Each row of a before or after table is a point. One or more steps were done to the points. Then noise was added and the rows were shuffled. The steps act on columns, c1 being the first. Write out the steps. A step turns or swaps two columns, mirrors them in a line or flattens them onto one, adds a multiple of one to another, or multiplies or shifts one. Angles are multiples of 10 degrees, from the lower column toward the higher: turns from -170 to 170, lines from 10 to 170 but not 90. Use the fewest steps. Two steps may share a column if one is a turn and the other turns, adds or multiplies; they go together, in the order done. Otherwise the lowest column goes first.
In the rows, zero is written as 100.

Before (13 x 3)
[[122,98,113],
[14,129,103],
[91,121,84],
[25,98,98],
[115,100,50],
[105,105,116],
[118,129,112],
[96,120,115],
[106,172,113],
[47,93,103],
[121,117,115],
[93,115,117],
[123,115,114]]
After (13 x 3)
[[91,118,121],
[85,194,106],
[80,117,99],
[87,106,113],
[89,96,26],
[92,136,124],
[79,141,17],
[89,121,129],
[86,86,50],
[79,121,99],
[155,102,102],
[112,126,89],
[91,97,123]]
Steps: turn c1 and c3 by 80 degrees; multiply c2 by 1.3

Before (14 x 8)
[[68,96,124,115,69,114,149,145],
[132,110,67,83,56,86,96,66],
[164,96,98,90,61,49,37,120],
[101,111,101,121,52,66,69,92],
[73,94,131,75,133,97,86,95],
[80,117,102,118,125,59,119,112],
[68,86,104,81,54,52,127,148],
[118,75,121,117,85,56,86,145],
[117,105,80,72,127,103,100,106],
[146,79,104,84,38,58,104,137],
[86,108,113,63,132,122,113,154],
[130,104,145,67,52,65,104,81],
[23,25,135,120,126,63,117,146],
[72,68,154,151,45,69,165,108]]
After (14 x 8)
[[55,87,119,75,74,57,77,57],
[96,119,103,77,97,53,114,88],
[56,68,57,27,74,79,138,66],
[131,94,112,164,118,50,102,84],
[96,92,71,118,96,99,78,89],
[53,26,93,79,73,86,117,42],
[79,111,96,127,88,63,126,106],
[103,105,52,102,100,65,67,92],
[104,110,113,106,103,84,85,145],
[63,98,102,50,79,114,106,50],
[107,76,104,111,104,63,120,52],
[108,80,115,101,103,63,84,68],
[125,106,121,105,114,101,74,108],
[104,110,117,92,100,119,62,46]]
Steps: flatten c1 and c5 onto the line at 30 degrees; add -0.3 times c2 to c6; turn c3 and c8 by -150 degrees; turn c4 and c7 by 100 degrees

Before (10 x 11)
[[82,81,146,109,96,80,98,151,166,115,72],
[75,143,128,98,57,117,96,128,99,165,94],
[146,86,95,121,84,109,156,104,88,84,46],
[140,130,101,109,126,75,113,85,115,73,71],
[82,71,107,102,95,124,90,90,104,65,70],
[72,126,106,103,109,112,127,148,101,65,104],
[63,75,95,97,98,111,161,90,101,69,94],
[73,81,112,100,5,70,118,108,88,129,118],
[113,94,102,98,113,136,126,96,102,71,119],
[74,76,132,113,120,116,97,127,83,125,105]]
After (10 x 11)
[[82,70,105,93,106,113,90,90,117,68,104],
[75,143,141,112,129,113,96,126,116,162,104],
[73,129,92,95,108,110,128,147,121,69,106],
[81,82,105,103,145,71,96,150,178,116,88],
[73,78,81,105,131,115,96,126,101,127,107],
[148,87,116,98,96,90,156,105,55,89,98],
[74,80,197,105,113,80,119,108,106,127,91],
[63,74,103,95,96,109,161,91,128,67,104],
[140,129,75,97,102,71,113,83,87,73,89],
[112,96,90,96,99,140,125,95,93,71,115]]
Steps: add -0.7 times c1 to c9; turn c3 and c5 by 90 degrees; flatten c4 and c10 onto the line at 80 degrees; flatten c6 and c11 onto the line at 20 degrees
